Each row is a point. Before rounding, the points of a table are all equally far from one centre. They may lie mostly on one side of it. Write the centre, to within rounding.

Points (9 x 3):
[[-66 -13 -13]
 [-76  -7  -6]
 [-83   3  30]
 [-76  55  28]
 [-25  62  53]
 [-47 -18  52]
 [ 17  19 -14]
 [-28  12 -41]
 [-21 -25 -16]]
Centre: [-32  22  14]

Points (17 x 12):
[[-42  28 -37 -32   2  24  31  45  52  -4  11  56]
 [-66  31 -16  26 -20  21  36 -75  43 -17 -51 -20]
 [-25  58  22   2  37  16 -67  -3  47 -18 -19  13]
 [-56 -28 -31  16 -48 -18  -4 -70  13 -18 -48  65]
 [-19  60 -25  29   0 -32  22  29  78  -8 -22  16]
 [-95 -39   1   6 -16   5 -26 -55  47  38   8   7]
 [-25 -19 -55 -11 -46   8 -11 -54  44 -67  -4  60]
 [-76  13   7 -24 -23   6 -24 -56  49 -74 -41  12]
 [-77  12  -8 -24  38  47 -14  -2  56 -16 -23 -32]
 [ -8  65 -20  25 -25   1  22 -56  30  35  47  34]
 [-12 -10 -25  46  12  -4 -39  -3  38  15   2  91]
 [-16 -26 -53  57 -15   9  -9  -5  48 -23  51  23]
 [-49  53  -6  12 -31  47  42  10  39 -27  31   5]
 [-11  22  20  22  25   7  -8  35  23 -37  -7  81]
 [-26 -20 -12   8 -61  24  -6 -51  87 -18  -1  64]
 [ -4  26 -14  -4 -36  -6  58  43  34 -14  -6  50]
 [ -6  59 -33  43 -37  50 -22 -29  24 -33 -10   6]]
Centre: [-26   5  -9  -3   0  -2   1 -27  28  -7  -7  18]

Points (31 x 24):
[[  7  14 -45 -19 -18 -36 -28  -2 -25  56  -4   8  17  17  -9 -33  13 -50
   23 -51 -44 -37  33 -15]
 [ 20  20  -4 -40  -9   2 -13 -16 -33  33   0 -13  19  54 -16  -1  19 -15
   21 -38  14   9   7 -48]
 [ 44 -87 -18 -46   1  -6  25   4 -49  37  -3   0  25   7  24 -29  11 -44
  -32 -27 -16  -3 -44 -21]
 [ 36 -25 -60   1  15 -39  -6  -1 -37  -2  21  17  49   2 -26  -7 -15 -85
  -27  13 -25 -31  -8  -1]
 [-16   1 -58 -27  11   3 -39 -21  -7  -6   8   7  22  12 -40  36   2   4
   22  -6  11  41  18   2]
 [ 23 -41 -36  22   0  -2  -5 -27 -10  54  19  -6  -2  -1 -28   5  32  22
  -18  47   5   1   7 -11]
 [ 46 -10 -33 -39 -58 -35 -56  27 -29  20 -26   1  44 -36 -16 -44  11 -22
  -20  15 -24 -10  -7  -8]
 [ 26 -17 -51 -21   1 -11 -31 -29 -18  27 -21   8  67   7  72  35   2 -50
  -27  41 -55   9  27  18]
 [-46  -9 -35 -36  13   7 -45  10 -49  36  -9 -27  25  46 -37   0  20 -62
  -42  13   4  -9  -6  10]
 [ 29 -28 -88  -8  17  15   6 -20 -65  37 -31  12  -3   0  -1 -46  16 -70
   19 -10 -14 -13  36  32]
 [ 12  -8 -65 -12 -10  -6 -35  46 -42  35 -27  22  23  49  32  22  -5 -33
  -68   2   2  -5 -61  -1]
 [ 31 -64 -55 -12 -42  11 -49 -19 -21  39 -54 -14  23 -37   1  34  25  15
  -28 -38 -57   2 -17 -28]
 [ -3 -51 -18 -60   7   4 -63  31 -51 -19 -79   3   0  -5  11   5 -14  12
  -24   7 -38  -4 -11 -33]
 [ 29 -29 -70 -33 -36  39 -95 -28 -18   5 -15   5  56  41  -2 -41  36 -57
  -16 -47 -36   3  10  -1]
 [-23   6 -37 -43   6  13   4 -16 -42  16 -20  -1  11  -9  14 -11  23 -36
  -45 -60 -47   3  20 -51]
 [  8 -40 -72   8 -71  67 -12  -9 -23  -7 -45 -10 -22 -15  20   0  13 -19
  -39  -7 -26 -16  -2 -12]
 [ 43 -30 -53 -42 -16  -5   3  23  -8   6 -53  14  32   8  26   0  -5  43
  -35 -51 -20  13  30   5]
 [ -7 -18   9 -19   8  13   8 -40 -19  21 -18   0 -20   5 -29  -8   0 -16
    2 -26 -35  -1 -64  -6]
 [ 55  -9 -27  22 -27 -14 -35  -7 -27  67 -11 -18  31  22 -50 -10  -2   7
  -53 -14 -30   8   5  26]
 [ 13 -25 -15   7 -43  18  -2   1 -22  15  -4   7  28  19 -21 -28 -62  -4
    8 -24  -1  19  44   1]
 [-21 -24 -47 -49  22  14  -3 -17 -72  22  31 -18  -3  49  -6  -2   7 -17
   -1   1 -55 -33  18   3]
 [ 27 -37 -43 -28 -31  68 -33 -12 -35  40 -13  30  42  -3  14  30  -7  -9
  -15 -71 -41  29   9 -13]
 [ 19 -36 -16 -23 -43 -13  28  -5 -23  -6 -82 -14  25  35 -21 -16  29   9
   -7   2 -40 -27   2   7]
 [ 35  13 -42  -3  -5 -34 -46  12  -5  36   9  -3  47   8 -26 -12  30 -70
    4  28 -63  -6 -18  14]
 [ 62 -18  -7 -44 -23  -8 -44  38 -50  -7 -16 -16  -9  33 -27  26  33 -43
   -5  16  -2  23  16  25]
 [ 27 -37 -22 -14 -22  27   7 -51 -33  -7  20  17  17   5  17  22  21   3
  -32   0  27  46  -6  -1]
 [ 13  18 -59   3  21   6 -28 -11 -39  22   3  21  46 -12 -34  16 -30 -28
  -15 -23  26   0  35   0]
 [ 21 -38 -38 -31  40  -2 -28  -1 -20  -8 -19   7  47 -19  29  25 -13 -63
   -7 -44 -24  52 -34  16]
 [ 29 -41 -37  -9 -18  33 -23 -50  -4  26 -30  -4  69   6  -4  52  15 -13
  -23 -22 -73  17  28 -32]
 [ 16  20 -30   3   1  20 -26   0  -4   6 -39 -16  74  17  16 -34  67   4
  -16  -4 -23 -26   6 -22]
 [ 66 -45 -75 -64  -3  13 -47 -16 -17  -9  -3 -10  33  15  36   6  53 -17
    3   1 -50 -38 -14  29]]
Centre: [ 22 -34 -43 -14  -4   8 -34  -8 -24  17 -26   5  14  21   7  -6   6 -28
 -14  -2 -24   1   1  -6]

Points (29 x 24):
[[ 25 -47  -3  53  31  47 -78  14 -31 -11  38 -36 -28  11   1   6  -5  33
  -23 -24  30 -34  19   6]
 [-10   9  61  42   6  10 -82  20  -1  -7  -3 -14  26  19 -15  -5  27 -52
  -27 -50  58  34  68 -37]
 [-23  24  15  67  -4  38 -66  29 -50 -18  59 -19  33  50  18 -52  26 -26
  -43 -38  37   9   4 -19]
 [-14   0 -18  39 -25  -8 -49 -14 -12 -62  47  13 -36   1   5 -20 -24 -33
   -5 -22  61  -4  57 -63]
 [ -7  -5  37  90  48  -4 -66  14 -12 -56   7  13 -21   2 -25  -4  42 -34
   42 -44  22  -3  41 -26]
 [  5  18  -8  84   9   4 -44  20 -48 -48   3  41  31  31 -44   3   7 -29
    3 -23  21  22  15 -79]
 [-33 -20  12  31  41  17 -65  37 -28 -38 -15 -22  28  10 -36 -35  44 -11
   -5 -32  76  47  35 -42]
 [-47  23  41  66  42  18 -43  -9  -3 -20  28 -12   8 -37 -48  -2  31 -57
  -17 -30   0   8   7 -73]
 [-73 -31 -19  64   2  42 -54  45  19 -16  35 -12 -22  49 -42 -50  43  -1
  -32   7  20   2  49 -37]
 [-48  23 -23  41  41  41 -24   4 -17 -64  50  10  19 -25 -24 -39 -18 -33
   20 -40  28 -14  68 -56]
 [-46   2   6  56  31  42 -27  29 -57 -42  61  21   8  46  -5 -11  -9  27
  -32 -65  25  18  16 -58]
 [-31  14 -12  52 -14  44 -68  13 -71 -51  25  -8  27  12 -10 -21  31  -3
  -31 -61  40   8  61 -36]
 [-45  -7  29  44 -35  21 -55  33 -24   4  40  -3  27  12   4 -55  33 -36
  -42 -17  61 -14  41 -58]
 [-33  12  36  95  16  68 -93   9   8 -15   9  30  -4  31  -2 -24  23 -36
  -22 -57 -23   6  14 -66]
 [-66  30 -24  72  57  78 -40 -15 -14 -31  29  -8  -8   9  32 -32  -8   9
   -2 -32   3  -1  52 -33]
 [-19  40 -29  51 -32  -7 -55  21 -25  -6  40  26   5  -8 -16 -40 -22   4
  -50   6  54  -9  28 -61]
 [-58 -31  -6  35  26   0 -41  -6   2 -10  -5 -39   2  -3 -29 -69  20  -9
    5   7  56   7  51 -35]
 [-34  35  -8  80  28  32 -40   9 -33 -51  29 -13  29  32  -8 -56  27 -18
  -23 -31  70  -5  45 -44]
 [-47  25 -41 -13  44  42 -48  32  -3 -46 -19  30   9   7 -15   7 -41 -16
   -1 -25  51  -6  74 -34]
 [-57   9  13   0  26  25 -43  27 -72  11  46   5 -35  18 -31 -44  -3  -6
  -20  10  22  -3  15 -80]
 [  4  17  39  31  48  16 -48  18 -56 -33  69   3 -11  32  25 -18  19  15
   32 -43 -12   0  -5 -19]
 [-38 -18  10  35   7  -9 -52  33 -29   0  18 -29  27  62   3  16  41 -18
   -6 -40  51  27  37  13]
 [-35  23  -4  78  14  16 -38  -3 -34 -31  52  -9 -15  67   4 -45 -16 -61
   -7 -58  10   4  -1   6]
 [-44  16  13  66 -18  51 -31  19 -54 -37  41 -16  44  37   8   8   7 -25
  -29 -56  36 -14  -6 -48]
 [-47  12   6   4   2  23   1   6 -30 -25 -10 -44  38  10  -1 -30 -32 -16
   -6 -64  25  39  25  22]
 [-35  45  -4  44  -1  21 -69  16  17 -30  55  -7   4  49  -3 -30  45  15
   23 -31  -5  51  65 -34]
 [  5 -33 -36  31  41  36 -40  13  -2 -55  80  12  -1 -16 -29 -37   7 -33
   31 -47  38  34  42   4]
 [-39 -38  29  82  11  38 -62   6  18 -22  14  12 -33  28 -41 -13  40  -7
  -31  18  56 -11  25 -65]
 [-43 -17 -16  25  -4   5 -23  46 -21 -38  41 -16   3  56  18 -35  26  -1
  -28 -76  46  39  45 -23]]
Centre: [-11   8   4  31  10  41 -36  29  -1 -14  13   6 -13   7 -11 -15   2 -20
  -7 -19  14   9  19 -20]

Points (31 x 24):
[[ 60  32  20 -10 -32 -10 -22  11  25  64   7   1 -35 -60 -25  62  21  -1
   -3   4 -12 -23  -9 -22]
 [ 66  25  29   7  24 -28 -20   7 -15   8 -44  10  -2 -53 -15   3  47   8
   23  19  26 -26   0 -24]
 [ 72 -43  19   0 -18  11 -13 -15  26  33 -40   4 -18 -71  -9  13  47  15
   18  31   3 -24 -13  -1]
 [ 79   7   1  -2 -11 -13  -7  -9  41  -5  -7  16 -45 -48  53  45  11  41
   21  58 -16 -51 -26   4]
 [ 81  31  28   9  -6   5  15  22  22  34   4  42 -10 -56  17  57  44   9
   -6  27   5 -49   6  -9]
 [ 67  12  31  24 -26 -15 -14 -12   3  35   0  12   0 -44  38  82  40  33
  -25  47  15 -24 -18  -9]
 [ 55   1  43  36   6 -26 -33 -25   0  21 -19 -23 -39 -63 -18  63  28 -10
  -12  27 -23 -46 -18  -4]
 [ 63 -12  11   5   8 -40  -5 -34  19  25  -3  33 -43 -24  16  54  34   4
    0  58 -17 -41  12 -13]
 [ 54  12  25  13 -24  -7   1  -4  60  43 -41  10 -39 -19  33  25  62  12
   15  15 -42 -47 -38 -38]
 [ 64  24  14  -8 -32   3  -3 -25   4  -9   5  13 -17 -77  33  40  29  30
   11  67  34 -12 -26 -16]
 [ 77  29   2  18 -27 -11  -1 -31  24   9  -5  31 -48 -51  32  37  46  -6
  -13  68   3 -50  -8   7]
 [ 80 -11  -5   2  29  16   5   2  14  25 -19  11 -47 -86  23  53  55  24
   16  -9 -11 -39  -5  12]
 [ 81  16  15 -17  10  26 -16  15  27  42 -47  31 -21 -73   1  23  30  22
  -31  36   6 -38 -12 -21]
 [ 82 -15 -15  -6 -10 -14 -22  22  36  26  -6  -3 -65 -44  19  44  48   0
   18  31   0 -42   8 -52]
 [ 66  45  16  16 -34 -20  26  19 -21  28   7 -25   1 -27  36  21  31  24
  -29  55  10 -15  -2 -20]
 [ 79   5  39 -11 -18 -15   4  19   7  29   4   5 -25 -63  14  24  48  19
  -12  13 -16 -42  -2  14]
 [ 38   6  46   5 -19   4 -25   5  37  34 -16  31 -54 -43  14  41  28  -2
  -19  54  -5 -40 -49 -29]
 [ 58  -3  18 -13  12  -1 -32 -38   7  -7 -38  23 -33 -63  32  68   9 -10
   24  38   0 -55 -42 -14]
 [ 21  70  13  -7 -24  -8 -18  -8  33  40  -4  18 -26 -63  14  -1  32  38
    3  33  21 -43 -14   9]
 [ 75  15  30  -8  -1   8 -32 -17  -4  23  -8  27 -27 -56  30  66  12  30
    7  65  18 -17   0   5]
 [ 74   9   6   6   5 -37  10   5  20   7 -23  -6 -69 -72  18   1  26  22
   -6  49   8 -38  14  13]
 [ 86   7  29  -7   7 -10  13  -8  28   2 -14  -8 -44 -59  58  68  40   8
   31  33  25 -23 -26   8]
 [ 51   4  28  23 -30 -30 -19   4  33   4 -21  56 -32 -41   5  37  46   9
  -12  44  12 -28 -16 -24]
 [ 48  -9  -8 -23 -18  19  -1  -1  60 -15 -35  35 -23 -43  14  26  66  17
  -10  39 -11 -40   4   7]
 [ 59  34  -7 -25   0  -5   4   5  36  17   8  22 -10 -52  50  47  27  11
  -10  53 -51 -38   0   5]
 [ 45  10  30  26 -11  18   0  -9  -2 -29 -28  36 -37 -57  33  46  34 -21
  -14  65   4 -18 -31  14]
 [ 33  -9  27  -4 -20 -43  -2  -9  35  23 -24  -3 -56 -75  33  33  36  33
    2  26 -21  -3 -33   8]
 [ 82   9  -3 -11  23 -27  15  25  26  -4 -10   2 -41 -37  55  63  -8  16
   14  58  10 -34  -4 -11]
 [ 73  19  14 -18 -14   6   6 -13  14  28 -10  26 -17 -95  46  33  26  18
  -33  36   9 -50   0   0]
 [ 84  23  14  15 -23 -28 -25 -20  28  12  23 -14 -16 -56   8  53  50  23
  -25  47  -1 -39   6 -17]
 [ 87  30  36  -1  -8  -9 -28  14  22   3 -37  -2 -19 -62  48  63  33  12
    9  43  30 -36 -34 -18]]
Centre: [ 34  20  -3  18   1  15  -2 -12  19  10 -23 -14 -24 -30  25  31  12   7
  -2  10   2 -19  -3 -20]

Points (30 x 24):
[[ 20 -30  44  -2  17 -26   2 -23  31 -23 -12  18 -16 -22 -17  41  11  28
  -28  43  48 -21 -29 -49]
 [-27 -15  20 -38  23   8  25 -25  10  -7  31  -3 -48 -14 -10  95  32  19
   12  15  29  17  32  20]
 [-14   1  74 -40  56  -3 -22   0 -27  -5  -1 -15 -51  31  24  41  31  -5
  -36   9  49   9   7 -25]
 [ -3   4  47 -34  54  28 -27   6  18 -47  58  26  12  -3 -45  42  63 -13
   29   8   7   2 -28 -51]
 [ -2 -46  38 -54  58  22   9  -2  -2  -8  33  14 -61 -11  10  37  22   0
   32  16  63  28  12  -6]
 [-21  -8  95 -53  29 -19  -9  17 -12 -51  10  46 -32  -3   5  40  21 -18
   24  -7  12  46  -4  -5]
 [ 10 -13  61 -70  70  30   5  20  28  -7  15   5 -21   9   5  23  69  10
  -24  49  20   2 -12  -7]
 [-44 -10  49 -10  70  16 -18  27 -44 -31  16  -6 -45   4   2  17  18  -4
  -49  26   5   8 -17 -49]
 [-49  27  33 -46  64   5 -32  16  37   2  17 -16 -35 -14 -55  27  -2 -63
  -23  25   9   0  16 -45]
 [ -4  24  56 -50  52 -68  46 -26  15  -9 -23   5 -25 -23 -22  21  25  18
   -4  49  27  61   7  22]
 [-11   1  42 -58  66  41  34  -4  24 -47  35  29 -41 -10  13  38  49 -12
  -17  35  25  -8  19 -13]
 [ 15 -22  82 -48   8   1  -9 -56  10 -46 -10  42 -39  23 -37  -2  24  -1
  -35  43   3  -1 -10  -2]
 [-22  28  62 -42  31  27 -16  -5 -10  -9  -8  -5   7  51   3  38  37   2
  -16  64  28 -19 -32 -26]
 [  4  -7  57 -76  33  29  18  11   5  -9 -22  15 -21  -6 -31  13  31   4
  -15   2  46 -12  17 -54]
 [-49  35  54 -51  34  -2 -45 -26  47 -17  60 -36 -79  30  -3   5  51  41
   20  27  33   4  -2 -28]
 [-19  25  58 -28  32  29  -6  39 -10 -38  21  -7 -51 -14  14   5  10  20
   -7  14  55 -40  36  -3]
 [-38  35  30 -25  46 -33 -56 -21  15  22  13  32 -35 -17  20  32 -16  37
   -5 -31  58  19   6 -28]
 [-13   7  40 -38  38   8   7  44 -14 -37  26  21 -73  37   0  12  50  55
   -4  40  38   9 -31 -18]
 [-45 -29  70  16  -5   7 -30   2  -5 -45  46  -7 -31 -12 -18  52  25  -8
   11  23  39  -2 -20 -60]
 [ -9  50  38 -87  33  42 -23 -27  17 -16  -1 -17 -30  16  -6 -18  15  -9
  -20  22 -54  29   8 -22]
 [-30  -8  43 -67  34  -2   9 -16   2 -60  21   2 -66 -21 -27  33   9  47
   17  -7  38 -13 -35  48]
 [  6   7  56 -55  52   9 -25  -4   5 -63 -18 -27 -37 -19 -15  57  30   7
   -4  30  11 -13   9 -25]
 [-15  27  27  -6  23 -17   2   5 -14 -26  33  58 -19 -65 -11  43  -4 -58
   -5 -13  -7  13 -27   1]
 [-36  11  45 -62   3  -6   0   0 -10  -3  -6  -2 -12 -14 -49  13   3  14
   -3  -7  71 -50   4 -49]
 [ 17 -11  76  -9  17  13 -44  -8  32 -27 -18  -1 -50  38   2   7  78  18
  -28  16  19  -2 -17 -24]
 [-17   7  92 -72  46 -24  22   2  -6 -17  49 -28 -25   6 -33  48  40 -29
   10  19  27   3  12  -9]
 [-29 -36  71 -54   9  -6  -6   6  19 -55  28  39 -12 -57 -26  48  36  -9
  -25  50  17  40  -8 -35]
 [-47 -33  82 -53  22 -23  23 -38  28 -19  26 -13 -13  26 -16  -9  45  28
  -11 -32   0  -4  26 -40]
 [-23  16  16 -23  51  25 -16 -38 -21  12  29  21 -43  49 -51  36  14  -6
  -23   8  39  22  29 -55]
 [-12  28  79 -30  -1  42 -13  14  -8 -42  27  19 -40   1 -24  39  20 -26
   21  50   3  -3  21  -7]]
Centre: [-25  14  13 -25  12 -10 -11 -12  19 -24  28  -5 -12  -3 -16 -11  26  -2
 -12  11  28  31 -14   1]

Points (31 x 24):
[[-14  31  11  51  -6   7  37 -14  -2  34  25   5  71  18  36 -47   6 -57
  -45  16   0  -9  12  21]
 [-27  35   7  30   8  34  12  27   5  12  11  14   2  -3  23 -51 -23 -34
  -14  38 -35  36 -46  12]
 [-26  28  34  59  28  32 -22   1  22  30  22 -18  11  40  32 -40 -29 -62
  -16  30 -18   0  -1 -28]
 [-31  33   4  63  25  19 -23  11  -2  29  25  18   0 -15  48 -71 -37 -37
  -11   3   2 -21 -17  11]
 [-10  72  -9  38  11  18   9 -17 -31  27  20   7  21  37  48 -60 -38 -73
  -59 -18 -13  -4 -14   0]
 [-21  32  12  31   8  44 -14   8  45  33  -3 -17  -1  -2  67 -63 -20 -56
   -6   5 -10  20  10  22]
 [ -6  40  14  75  16  31  48   8  16  23  30   9  11  18  17 -44   8 -17
  -22   8 -31  -7 -38   4]
 [ 31  17  22  22   6  39   5 -17  30  38 -18 -16  66  20  39 -45  -4 -57
  -14 -31 -25  20  21 -21]
 [  0  17  58  48   8  34 -33  -9  -2  41  11  -1 -33   5  58   4  -4 -25
    0 -12 -20  20  11  29]
 [-16  47  -5  61  -8  45  31  34  -8  44   7  29   6 -17  31 -41 -16 -33
  -29  17  -8  -5 -22 -24]
 [-29  44  15  21  19   1  29  11 -14  15  31 -15  21  17  53 -30  22 -37
  -74  13 -12  19 -31 -23]
 [-25  51  25  64  18  25   9   3 -30  55  11  31   7 -12  24 -32 -47 -33
   15  -3  -9  11 -33   0]
 [ -1  18  19  66  37  13 -68  29  29  -5 -12  19   8   2  39 -39 -20 -35
   -2  -1 -47   6 -17  -4]
 [  5  56   4  39  24  46  -1   1   6  57 -10   1   2  13  36 -59 -36 -19
  -25  -3 -32  49   3 -40]
 [-27  30   0  55  23  -6  -6  43   3  46   5  11  -9  -6  42 -72 -24 -49
  -42  46 -13   8   0  10]
 [-14  44  59  95  38  27 -21  12  -2  26  10  27   8 -15  57 -35 -15 -45
  -45 -20 -15  -8  12 -10]
 [-39  60  32  48  47  44  12  -9 -22  18   4  11  40   6  35 -46 -15 -54
  -42   4 -18  11 -24 -17]
 [  6  56  39  52   5   3  12  24  10  28  27   4  43   1  36 -15 -33 -74
    0 -24  10  27  -5 -55]
 [  8 -15  -1  55  15  28   3  19  12  38 -21  19 -12   4  59 -60 -18 -23
  -58 -13 -56  38 -30   9]
 [ -6  52   1  46   7  20  16   3  21  23  21  30  16 -22  68 -73   2 -60
  -17   6 -23   1 -22  12]
 [-22   1  -1  52  -2  26  16  -4 -11  40   1  -8 -22  33  46 -85 -28 -64
  -12  -3 -48  19 -10 -11]
 [ 34  18   9  30  34  42  11 -15  -5  45  20  27 -14 -32  38 -53  -3 -39
  -15 -18 -35 -12   0 -11]
 [ -5  47   9  42  12  54 -11 -35 -29  31  -3 -11  -8   2  36 -57 -14 -59
  -12  -7 -30 -10 -14  -7]
 [ 40  27   5  48  42  25  -1  10  -1  -8  22  19  27  29  33 -34 -30 -54
    6  -1 -27   8 -44 -17]
 [ -4  59  25  45  24  24  28  43  -6  68   0   0  23  29  19 -40 -32 -65
  -27  14 -36   8 -10  15]
 [ 10  31  37  66  34  -3  48  23  18  25 -23  80   4  -5  33 -32  -8 -30
  -43  27  15 -27   0  10]
 [ 15  47  24  63  46   9  18   0  22  22  22   1  -5 -12  45 -37 -33 -71
  -43  25 -44  14 -28 -18]
 [-22   0  19  55  24  30   9  41 -10   4 -24  48  23   4  49 -43   5 -36
   -7  34 -20  32  -2 -43]
 [  2  30  13  68  17  39   7  31 -33  41 -28  -6  29  25  35 -41 -21 -30
  -17  20 -48   1 -26  -4]
 [-15  19  12  44   2  31  16  -5  -8  34  14 -11   0  52  32 -66 -47 -43
   12  18 -37   8 -20  13]
 [-11  40  29  58 -19   8   1  10  -6  41   2  18  27   6  66 -69 -32 -48
    8  25 -45  -4  -5  17]]
Centre: [-10  23  15  31  10 -16  13   0   7   9 -19  19   2  17  29 -16 -21 -35
 -28 -20 -18   5  12  -3]

Points (27 x 24):
[[ 72 -13   7  46   3  -2 -17  47   5 -14   6   8   9  40  -8 -27  23  47
   24  32  34  20 -21  79]
 [ 29  -9  26  48   1  38 -38  26 -32 -17  10  -2   4  26 -36 -34   1  41
    7  20  41  39  -7  70]
 [ 33 -46  -5  56   4 -30 -72  36   6   8   2 -10  32 -14  -7 -17  29  72
   33 -12 -13  39 -33  26]
 [ -9   9 -33   6  10 -11 -32  22 -16 -44  24  17   5  17 -22 -16  17  66
   22 -16  22  32 -31  50]
 [ 31 -10  25  39 -12  -8 -24   2  -2  -6   7 -19  36 -37 -23   1 -10  58
   15  19  24  13 -23  52]
 [ 32 -40  14  36 -28  13 -38  13 -19  -7  25  19  42 -17 -45 -27   0  33
  -13  20  -7  25 -22  47]
 [ 29 -11   9  63 -42  -5 -11  46  -2  15  18 -34  14  -1 -21 -12  33  49
   -9   8  30   9 -49  16]
 [ 26 -43   3  39   3 -19 -44  37  14 -27  17   0  23 -23 -20 -36  19  73
  -28  25  -9  63 -38  44]
 [ 28  -3   8  45  -3   2 -48  20 -17 -58  24 -29  14 -32  -2 -24  14  16
    0   7 -12  11 -53  18]
 [ 10   4  19  42  -1 -10  -8  53  21 -20  25 -18  14  15  11 -15 -39  78
  -12  24 -31  14 -26  16]
 [ 40 -21 -19  35 -32  -5 -40  11  10 -54  14 -29  17   0  -3 -30   8  51
  -19  -1 -16  -7 -31  64]
 [ 39  -9  26  58  12   9 -20  39 -14 -19  -4  -3  44  36 -40  -9  15  38
   33 -19  42  48 -33  50]
 [ 20 -19  16  26 -12 -20 -17  29   9  13 -28 -15  17 -32  -6 -42  12  42
   26  28  67   2 -33  19]
 [ 34  31 -61  46   5   0 -45  20 -18  -8   7 -10   9  28  22 -18 -11  44
  -30  11  41  10 -34  36]
 [ 50 -34  23  40 -30 -21 -36  29  -2  15  37   0   6  30  -5 -46   0  55
  -14  -8   8  51 -12  59]
 [ -2  12   7  16  22  -6 -22   0 -16 -20  14 -10  15   0 -25 -49  -3  35
   18  30 -28 -37 -41  30]
 [ 41   3  -7  57  -7  28  11  27  25 -18  21   3  -5  19 -16 -34   2  -3
   11  15   5   7 -42  59]
 [ 22 -18  26  56 -14 -28 -29   3 -18  -7   5  -3   3  29 -36 -14 -20  27
   15 -30  15  10 -49  54]
 [ 17 -12  33  63   4  25 -38  22 -17  10 -12 -21  19 -27 -25 -28 -11  41
   26 -44 -17  26 -20   2]
 [ 27  -4   2  17 -46  -1 -27   5   4   1  19  19   8 -25 -23 -44 -15  64
  -11  -3  -5  19 -49  23]
 [ 11  -9   1  43  -5 -25 -32   7  12 -23  38   6  15  26 -36 -54   6  25
   15 -36   4  -9 -28  39]
 [ 19 -14  16  40   4  -9 -33  30 -15 -13  32 -16  30 -13 -42 -23  -8  65
   21  13  11  -9 -37  41]
 [ 46  -4  -1  77 -30  -4   6 -17 -10   1  25 -12  13  28  22 -27   3  95
    8  -9  27  20 -42   5]
 [ 17 -41   9  63  21 -36 -53  -4  -5 -34  33  -8 -27  -8  19 -26  -1  67
  -20  -2  25  35 -34  15]
 [ -4  -7  11   1 -35  -3 -37  69   0 -54   4  -4   9  41 -20 -40  26  42
   16  19 -12  16 -31  15]
 [ 40  -8  -7  58   5  16 -36  42 -34 -64  10   9   0  20   2  -4   8  48
    6   5  -5  54   4  62]
 [ 23 -27  50  95   7  -6 -24  11  17  -6  -4  -3 -17   5  12  -4  -4  64
   22   5 -15  59 -19  30]]
Centre: [ 24 -25  -4  29  13   5 -18   7  -3  -9 -19  -7  12  29   5 -27  14  41
  -2  10   2  28 -18   6]
